Rows are points. Each table stands for the endless flat space through its points: a line for two points, a plane for three, and so on. The two share one point or none. Which?

First (2 x 3):
[[44 25 11]
 [46 32 20]]
Second:
[[30 -1 28]
 [31  4 19]]
They share: no point

First, 2 rows:
[[ 27  -8 -11 -49 -12  -1]
 [ 37  32  19  -9 -52 -21]]
Second:
[[ 58   8   7 -12 -64   6]
 [  9  12   5 -43 -44 -23]
 [  0  12   3 -50 -32 -28]]
They share: [ 31   8   1 -33 -28  -9]

First (2 x 8):
[[ 34  21 -24  45  31   5  40  34]
 [ 40   6 -27  21  13  11  16  16]]
Second:
[[ 42  10 -24  38  13  -2  18  13]
 [ 40   5 -40  15  27  39  44  42]
 [ 16  22 -22  -2  41  34  34  47]]
They share: [ 38  11 -26  29  19   9  24  22]

First:
[[ 17  16  -3  37  19  19 -27  43  23 -39  37]
 [ 32  16  12  22  -8  -8 -36  34   8 -27  16]]
Second:
[[ 16  16  12  12 -12  22 -12  36  22 -55  34]
 [ 31  16 -13  62  43  -8 -57  46  12  -5  24]]
They share: [ 22  16   2  32  10  10 -30  40  18 -35  30]

First, 3 rows:
[[ 17 -54  -9  61  30 -13   3  20  14  18  54  49]
 [-37  -6 -45   7 -18 -13 -63 -10  50  72 -12  -5]
 [-22 -14  -9  19   5   2  11  31  -4   9  -1  22]]
Second (3 x 12):
[[-43 -24 -15  23  -1 -13   3  43  12  26 -34  17]
 [-31   6  -3   5   2  14  18   7   0  -1  29  20]
 [-23 -16 -35  19  13  -3  -7  55  28  20 -32  11]]
They share: no point

First:
[[-10 -36 -34 -44  14  26  -6  20 -10  14  44  23  17  -7 -24  19  38  -3]
 [  4 -62 -67 -12   0  23 -61  26   5 -37  54  17 -22 -10  27 -13  16  18]
 [  1 -35 -37 -33  18  29 -16  20  -4   8  39  20   8  -4 -15  14  34   3]]
Second:
[[  4 -19 -35 -13   8  23 -36  17   2  -2  24   4   4   8 -11   0  37   5]
 [ -6  -1 -29   9  -4  17 -52   9 -12   6  10 -10  16  24 -23  -8  41  15]]
They share: no point

First, 3 rows:
[[ 16 -35 -34 -13  43  15 -21 -15   5  40 -25 -18  27 -31 -28 -36  -8  46
   21  -8]
 [ 56 -69 -30  39   1  47  25 -33  27  36 -49  10  17 -19 -50  -4   2  24
   -9 -54]
 [ 25 -50 -31  12  29  11 -25 -60  11   2 -22 -11  -5  -1 -48  -5  10  12
    2 -18]]
Second (3 x 20):
[[ 41 -33 -55  -6  38 -28   7  16  21  38  -8 -60  32 -41 -35 -33 -21  81
   40 -14]
 [ -7 -45 -11  -6  42  50 -59 -82  -9  10 -36  26  -4   3 -35 -17  19 -15
  -10  -4]
 [ 43 -50 -51  -6  47 -25  11  13  21  25 -11 -59  31 -42 -40 -37 -26  80
   40  -9]]
They share: [ 17 -39 -33  -6  40  11 -26 -33   6  24 -22 -17  14 -19 -35 -25  -1  33
  15  -9]

First (3 x 24):
[[-63 -10  75 -28  -2  21  77  61  -9 -25  39   0  23  28   3  49   5   2
   -7 -22 -10  -8 -43 -45]
 [-33   3  37 -17 -35  22   0  16 -14 -51   7   6 -10  -3  62 -39 -24 -21
  -52 -12   7  54 -26   1]
 [ -3  27  10 -50  31 -32  33  37  58  33  85 -54  23  21  11  -6  -9  33
    2 -24 -20  39 -20  -8]]
Second, 2 rows:
[[ -6   9  40 -14 -11  31   0  31   4 -36  25  21  -1   9   2 -27  15  15
  -52 -45 -17   9 -29  13]
 [-24   7  40 -24  -9  15  20  33   6 -26  33  -1   5  11  22 -13  -3   5
  -34 -27  -9  25 -29  -5]]
They share: [-33   6  40 -29  -8   7  30  34   7 -21  37 -12   8  12  32  -6 -12   0
 -25 -18  -5  33 -29 -14]

First:
[[-17  21 -29 -57 -18  49   7 -51 -27  -5   1   2 -32  48  -2  47 -35  10
  -40 -29  17 -26  19 -17]
 [-10  34 -30 -65 -35  65  20 -64 -13   7   5  -5 -33  43 -15  43 -51   3
  -39 -32   4  -7  28 -11]
 [-21   1 -27 -39   9  23 -14 -30 -44 -26 -11  11 -26  49  17  50 -12  27
  -35 -25  33 -53   7 -33]]
Second (3 x 24):
[[ 11  12 -46 -67  -5  40 -40 -54  -2 -49 -35  14  -3  25  41  34 -36  49
  -27 -61  12 -41  49 -47]
 [  5  10 -48 -53 -11  44 -20 -52 -26 -41 -17   8 -17  17  -1  34 -24  43
  -17 -27  12 -23  29 -55]
 [  2   7 -38 -44  -7  36 -11 -48 -28 -33 -16   5 -18  20 -12  38 -28  32
  -16 -20  12 -21  18 -50]]
They share: no point

First (2 x 24):
[[ 50 -40  52  33  17 -27  43  48  52 -51  -8  39  -4 -33  28  11 -45  11
  -19  29  21  33 -22  14]
 [ 42 -30  46  34   7 -20  38  40  46 -43 -16  30   2 -24  27  18 -38   8
  -27  26  16  24 -11   8]]
Second (3 x 24):
[[ 30 -37  27  47  26 -39  65  59  61 -30 -50  33  -2 -19  -5  31 -71  14
  -46  52  24 -10  10  11]
 [  6 -25  23  39  14 -15  33  47  57 -10 -42  33  30 -27  31  39 -47  -6
  -26  24  28  18   2  -1]
 [ 45 -16  48  32 -13  -9  29  23  31 -45 -14  15   1 -10  28  19 -20   8
  -37  19   3  17  -2   2]]
They share: [ 34 -20  40  35  -3 -13  33  32  40 -35 -24  21   8 -15  26  25 -31   5
 -35  23  11  15   0   2]

First (4 x 24):
[[-28  38 -44  29 -14  -5 -23  -3  -5   4  47  48  24 -28 -24 -34  51  10
  -18  16  43 -22   1  20]
 [ 10  11 -10  45 -53 -50 -64 -36 -37  -4   5   1 -13  27 -10 -14  -5  -1
  -67  38  -2 -59  -7  -7]
 [ 18   5 -45  17 -19 -12 -49 -39   8 -19  35  21 -17  -2  -6 -46  11  29
  -16  51  27 -47  31  26]
 [-11  27 -25  37 -40 -37 -46 -23 -21   1  22  22   0   6 -14 -15  19   1
  -45  33  17 -42  -8   5]]
Second:
[[-47  55 -31  68  15   4 -55 -57   6 -48  61  74   6 -14  13 -39 -30  10
  -37  45  -3 -33  44  62]
 [-41  13 -33  68  27 -10 -69  -3 -18 -32  23  52  28 -42 -35 -67 -32  30
  -73  25  31 -19  48  30]
 [  2  43   9  45 -61  -7 -51   0 -38   8  35  38   4 -24 -26 -13  52 -32
  -13 -10 -22 -22 -18  33]
 [ -8  25 -38  23 -39 -34 -33 -20 -12   8  27  20   2   5 -15 -17  37   8
  -33  35  34 -42 -11   0]]
They share: [-13  28 -32  33 -31 -26 -40 -19 -14   0  30  29   5  -4 -16 -23  27   6
 -35  30  25 -37  -2  11]

First:
[[ 11  14 -18 -11  25 -10  36  39  30  -7  16  51 -22   5 -22   4 -27 -33
   45 -28  -2  18 -24  58]
 [  1 -11  22  24 -20 -15  36   9  55 -57 -29   1  18 -40 -37  44 -22 -28
   10  -8  23  28   1   8]]
Second:
[[ 12  -5  -1   0  18  -8  54  26  45 -34  -5  14  -1  -8 -46   8 -28 -44
   25 -31  -6  25   0  43]
 [ -7  17 -10  12  -6 -11  10  34  25 -15  -2  56 -17 -25  -2  34 -20 -10
   46  -6  28  11 -34  27]
 [ 21  -9   6  -6  20 -13  62  20  55 -39  -2   6   5  -1 -54   6 -30 -52
   16 -34 -12  33   6  49]]
They share: [  7   4  -2   3   7 -12  36  27  40 -27  -2  31  -6 -13 -28  20 -25 -31
  31 -20   8  22 -14  38]

First:
[[ -3  -8  12  19   1 -13 -28 -49   1  57   0 -23  17 -15   0 -24 -21 -24
  -58  26 -69  44 -28 -13]
 [ 33 -17  16  63  28  56  49  13  59 -15  -2 -52  41  31  45 -43 -32 -21
   -4  42  -4  26  -7 -20]
 [  5 -11  11  30   6   2 -11 -35  14  41   0 -28  22  -6  11 -29 -25 -25
  -47  31 -55  41 -22 -14]]
Second (4 x 24):
[[  15  -14   16   37   12   12   12  -25    9   24  -10  -48   25  -12
    34  -37  -47  -25  -43   38  -49   37  -20  -27]
 [  41  -26   52   79  -10  -16  -44    5   17   62  -60  -40   -5   36
     6  -45  -61  -17  -85    0 -107   73   30  -17]
 [  35  -30   40   68   -4  -11  -26   -6   28   44  -41  -29   10   27
    15  -44  -59  -27  -78    0  -96   52   14  -14]
 [   2    3   -6   40    4   19   33  -14   21   15    6  -41   30  -25
    37  -36  -18  -32  -22   50  -18   24  -39  -10]]
They share: no point

First, 5 rows:
[[  71   48   18   18   28   14   20  -14  -29  -28   10    0   19   22
    26  -15   -9   23  -74   -3  -81    4   33  -16]
 [  74   36   21   36   10  -13   32  -44  -56  -40   -5   -3   19    4
    14  -27   -6   53 -104  -30  -54   25   24  -16]
 [ -12   28   37   62   12  -26   -9  -44   15  -20  -28  -17    2   30
   -20   27   10   10  -35  -48  -26   21  -23  -21]
 [   7   46   38   40   30    4   -6  -14   19  -16  -10  -14    9   44
    -6   19    9  -13  -28  -17  -69   -2    5  -26]
 [  35   43   42   23   59   30   -6   -2   16   10   23    9    1   47
    28   24   14  -22  -18    6  -93   -5   22  -22]]
Second:
[[  56   29   15   44   40   40   45  -55  -19   31   13   57  -26   24
    43   39  -13   51   -3  -22  -43    2  -14    1]
 [ 101   83  -20   62    6   46    4  -97   -2   54  -29   53  -76   51
    61   -4   18   10  -50  -20 -105  -23  -72  -10]
 [  27   19  -13   64    9    3    0  -28   11   15  -25    2  -31   16
    18   -7   28   -9  -52  -33  -74   21  -32  -45]
 [   4   -6   -4   60   13   -7    1   -7   16    1  -18   -6  -11    5
     5    0   28   -5  -49  -33  -59   33  -15  -48]
 [ -12  -23   30   40   47   -7   21    6    1   -8   21    3   18   -1
     6   41   -3   25   -8  -31  -13   44   21  -24]]
They share: [ 26  20  27  38  40   2 -11 -32  11   8  12  13  -8  26  28  35   4  12
 -25 -22 -40  23 -11  -7]

First (4 x 24):
[[ 49 -59  59 -17   2  16   0  -1  68  35 -12 -55  15 -13  19  47  52 -44
   -5 -15  55 -28  -3 -14]
 [  0   0  14  -6 -29  35   5  52 -20 -37  20 -25  20 -18 -45  47  28 -42
   41 -26  22 -30  17 -48]
 [  1 -14  41 -80  -7  58  18  20  62  20   9 -40   9 -10   1  11   7 -23
   -5  -6  19 -40  -3  -5]
 [ 32 -29  32  14 -17  11  -3  23  20  -2  12 -39  14 -24 -17  57  57 -53
   12 -24  49 -18   5 -35]]
Second (2 x 24):
[[ 17 -45  39 -32  -7  32  20  26  26   1  -4 -41  27  -7 -21  52  29 -35
   26 -23  15 -23  -2 -15]
 [  9  -5  79 -20  -7  72  -4  34  54  25 -28 -33  -9 -31   3  24  -3 -31
  -14  -7  47 -63  38 -35]]
They share: no point

First, 4 rows:
[[-54   4  30  -3   9 -14 -55  -7  65 -33 -32 -60  -2   2  11 -10  -5  19
   49 -35   1  -5 -28  35]
 [  3 -24 -63 -70  31 -23  38  -3  26 -17 -12  20  74  55  20  -2 -39 -47
  -12 -40  38 -48  -1 -15]
 [-15  -2   9 -22  23  -7 -14 -39  12 -61 -22 -80 -20 -17  -6  16 -23 -63
   -8 -30  10  34 -19  45]
 [  9 -13 -34 -55  45 -42  27  -9  34 -31  -1  -6  51  34  14   3 -29 -61
  -25 -46  31 -20  -5   1]]
Second, 3 rows:
[[-18  16 -20 -49  11 -46  22 -27  57  -6 -26  -2  58  43  41  -7 -34  -3
  -20 -64  -6 -37 -12  44]
 [-27 -26  10 -37  56 -31 -20 -30  63 -33 -50 -23  40  37  -7  26 -28   6
   19 -13   9 -19 -30  17]
 [-23 -14  -4 -35  34 -23 -12 -18  47 -33 -30 -29  30  25   5   8 -24 -16
   13 -29  15 -15 -20  17]]
They share: [-21  -8 -11 -34  23 -19  -8 -12  39 -33 -20 -32  25  19  11  -1 -22 -27
  10 -37  18 -13 -15  17]

First:
[[-13   5 -11  52  -9 -50 -21 -59 -30 -12  35 -32 -28  28 -17  27 -40 -14
  -17 -12  -4  35  26 -10]
 [ 11 -25 -56   1  35 -12 -44 -30  -1  32   8   5 -78  49 -32   1  -5 -49
   -5 -28 -34  60 -13 -25]
 [ -8  11 -36  50  17 -33 -23 -52 -34   0  18   6 -41  38  11  15 -50 -34
    3  -9 -32  64  10  -2]
 [ 13 -33 -47  -8  27 -16 -49 -31   8  34  13 -14 -80  46 -53   3   8 -44
  -17 -34 -20  45  -8 -32]]
Second (2 x 24):
[[-15 -26 -40  30  10 -46 -20 -45 -24   3  36 -34 -33  28 -42  30 -19   2
  -22  -9 -13  38  15 -25]
 [ 25  -2  -4  42 -14 -14 -56 -41 -20  -5  24 -14 -61  60 -46  38   5 -30
   18  -9 -41  62  -1  -5]]
They share: no point

First (3 x 24):
[[  6   2  -1  18   4  24 -24 -15  10  12  29 -41 -37  50   7 -11  -5  30
    1   7  -2  12  -2 -25]
 [ 34 -29  -2  17  30  26 -10 -28 -10  23  31 -26 -45  90  19 -18  -2  25
   30  13  -5  -3 -23 -12]
 [ 14  21  48 -38  20  31 -35 -68 -60  28  51  19 -35  40 -11   2 -47   5
  -10  43  40 -33 -68  28]]
Second:
[[ 22 -26  38 -14  -5  10  15 -49 -21  18 -10 -62 -24  46  -1 -50 -59  41
  -15 -15  41  -4 -35   0]
 [ 47 -48  51 -17  -7  -5  37 -62  -3  37 -24 -92 -14  46   1 -70 -83  50
  -25 -23  58   6 -59   1]
 [-11  16   4  -2   2  40 -23 -24 -38  -6  17 -20 -31  40 -13 -19 -22  23
   -1   5  10  -8   3 -14]
 [ 11 -28  58 -12 -10 -10  -3 -46  -2  20  13 -48 -51  56  31 -19 -30  45
  -13 -11  32 -12 -37  16]]
They share: [  2  12   9   7   2  25 -29 -23   0  13  33 -32 -35  40   1  -7 -14  26
  -7  13   7   6 -11 -17]

First (6 x 24):
[[ 21  34 -18  96  71  -4 -79  -4 -30  76  18  59  -4 -10  36 -27  19 -34
  -55  70  -7 -21   8 -29]
 [-20 -52 -26 -16  -1 -44 -10 -13  65  37   1  60   5 -12 -62 -37 -24  -7
    8   9   9  -5  28 -41]
 [ 21 -10 -29  46  10 -21 -43 -55  24  11  13  42  -4 -24  -2  -9 -35 -41
  -29  45  13 -18 -20  -7]
 [ 21  15 -20   0  62  23 -31  26 -22  55  -7  15 -20  32  -7 -55  17  39
   -6  20  -4  -5   8 -57]
 [ 57   0 -42   1  -8 -61 -49 -93  28  -2   5  24  -5 -46 -76 -24 -34 -66
    3 -29  18 -31 -36 -17]
 [ 11 -29  -5  12  -2 -33 -48 -36  47  28  26  38  11 -19 -16 -27 -43 -33
  -21  24   7 -33 -17 -18]]
Second (4 x 24):
[[ 15 -14 -52  33  75 -42 -14 -13  -2  48 -15  74  -1 -29 -11   3 -16 -44
   17  43  19 -37  46 -28]
 [-32 -58 -31  24  19 -46 -51 -29  44  70  20  71 -20  -1 -25 -49  18 -17
   -9  27   4 -49   1 -36]
 [-26 -46 -19   6   7 -34 -65 -41  36  54  10  55 -18 -15 -13 -63   6  -3
  -31  15   4 -33 -19 -32]
 [ 48   1 -46  42  54 -30  10  -4  16  24   9  47  11  -2 -38  27 -40 -56
   35  46  16 -28  40 -25]]
They share: [ 16 -16 -21  12  13 -22 -37 -31  28  26  10  35  -2 -11 -23 -29 -26 -19
 -13  21   8 -19  -9 -26]

First (2 x 24):
[[ 15 -50  40 -31  24 -10 -12  24  45  32  19  41   0  -2 -12  -8  19 -33
   46   5  18  32  11  43]
 [ 33 -72  38 -53  32  -6 -28  20  57  36  19  57   6  10 -32 -18  13 -19
   62   5  22  44  29  55]]
Second, 3 rows:
[[ 26 -34  -3 -31   7  30 -16  45   6  22   3  42  19   1 -36  -1  18 -53
   47  44  -8  -8  25  52]
 [  6 -48   9 -23  15  18 -14  27  18  32   7  36  17   5 -22  -1  34 -43
   37  22   2  12   9  34]
 [ 66   1  52 -36  27 -15   4  70  56  22  43  57 -16 -39  14  -6 -27 -68
   67  24  -3 -13  45  72]]
They share: no point

First:
[[-36 -29   3 -53 -18   9 -28 -40  -4  45  35  35  36 -18  -8 -38  -6  22
  -20  50  -9   4 -18   2]
 [  1  37 -55 -25  -4  -1 -33  15  63  30  15  30  49 -26  66   5 -22  49
   27  15  66 -49  71 -17]
 [ -6  35 -31 -11 -40 -19   6 -14  16  41  17  85  28   8  16  -6  26   6
   12  40   1   2  52  24]
 [-16   5 -16 -51 -10  31 -19  11  56  41  42  35  63 -27  46 -21 -19  46
    2  15  51 -33  32 -31]]
Second (5 x 24):
[[-27  16   0 -28   7 -18 -32   2   5  55  29  66  55 -33   2  19  22  24
   29  48  24 -18  22   4]
 [-40 -10 -19 -26  -7   8 -36  -6 -13  37  20  52  21 -18  16 -23  -4  64
    3  55  31 -26  15 -18]
 [-13 -23 -41 -38 -25  -6 -11 -61  11  13   4  19  28 -24  44 -33 -38  20
  -16   5  -7  23  -4 -12]
 [-16 -13 -31 -39 -17  -5 -32 -38   7  43  21  37  31 -16  16 -21 -20  42
    7  23  15  -6  15  -3]
 [-14  42  19  -9 -16  15 -25  70  44 101  70 105  67 -38 -38 -15  63  47
   26  95  46 -95  76  12]]
They share: no point

First, 5 rows:
[[ 14  20   0  66  28  22 -26  36  18 -62  25 -49  67 -11  21  15  40 -34
  -15  46 -57 -10 -65  35]
 [-10   9 -22  12  58  42 -30  70  40  -4 -11 -32 -29  -2  -7  52  -4  23
  -12 -10 -25  16 -38  26]
 [ 24  15  10  40  70  10 -50  52   2 -16   5 -20  31 -24 -19  32   4 -11
  -12  26 -55  -2 -26   0]
 [  7   9   3   6  30  52   2  27  35  -9  31 -31 -11  -9   7  17  12  27
   19  14 -16 -14 -36  16]
 [ -9  17 -31  38  66  22 -52  89  33 -25 -27 -39   1   1  -7  63   0  -5
  -35  -2 -48  26 -48  36]]
Second, 4 rows:
[[-13 -33  44  87  19  43  -5  42  19 -31  78 -23   8  22  29 -10  28  26
   26  54 -52 -40 -19 -29]
 [ 44  46 -23   6  39  40 -35  17 -32  16  -1 -14  -3 -14 -35  15  15  28
   -5  51 -12 -21 -48  15]
 [ 36  47 -10   5  46  35 -27  23 -16   2   7 -23  10 -20 -27  21  19  15
   -6  40 -25 -15 -50  23]
 [ 18  30  60  35  28 -10 -14  18  60 -47  44 -55  26 -37  21   1  -3 -20
  -22  54 -59 -27 -64  20]]
They share: no point

First, 3 rows:
[[ 26  31 -42   4   6  -7 -24 -19 -18   9 -28 -19 -27  25  -1 -38  25 -22
  -22  -3 -35  13 -23 -24]
 [ 31  32 -54   7   0  -3  -9 -17 -11   4 -35 -16 -26  20 -15 -34  19 -13
   -4   0 -40  10 -35 -26]
 [ 12  47 -34  12   0 -15 -40 -21 -12   1 -12 -35 -17  43  11 -52  29 -20
  -38   9 -21   3 -11 -28]]
Second (3 x 24):
[[ 58  16 -36  -6   2   5 -58 -31  -9  26 -20 -31 -11   4  24 -37  49 -47
  -41 -33 -39  15  -9 -19]
 [-12  33 -35   3  38 -29   6  -1 -57   9 -40  14 -65  43 -20 -36   1  -8
  -19  19 -34  26 -25 -21]
 [ 68  11 -33  -9  -8  15 -68 -39   1  27 -18 -42  -1  -1  34 -34  57 -56
  -45 -43 -40  16  -9 -19]]
They share: [ 28  22 -34  -3  15  -7 -31 -20 -28  18 -29 -14 -33  21   7 -35  29 -32
 -32 -12 -37  21 -17 -20]
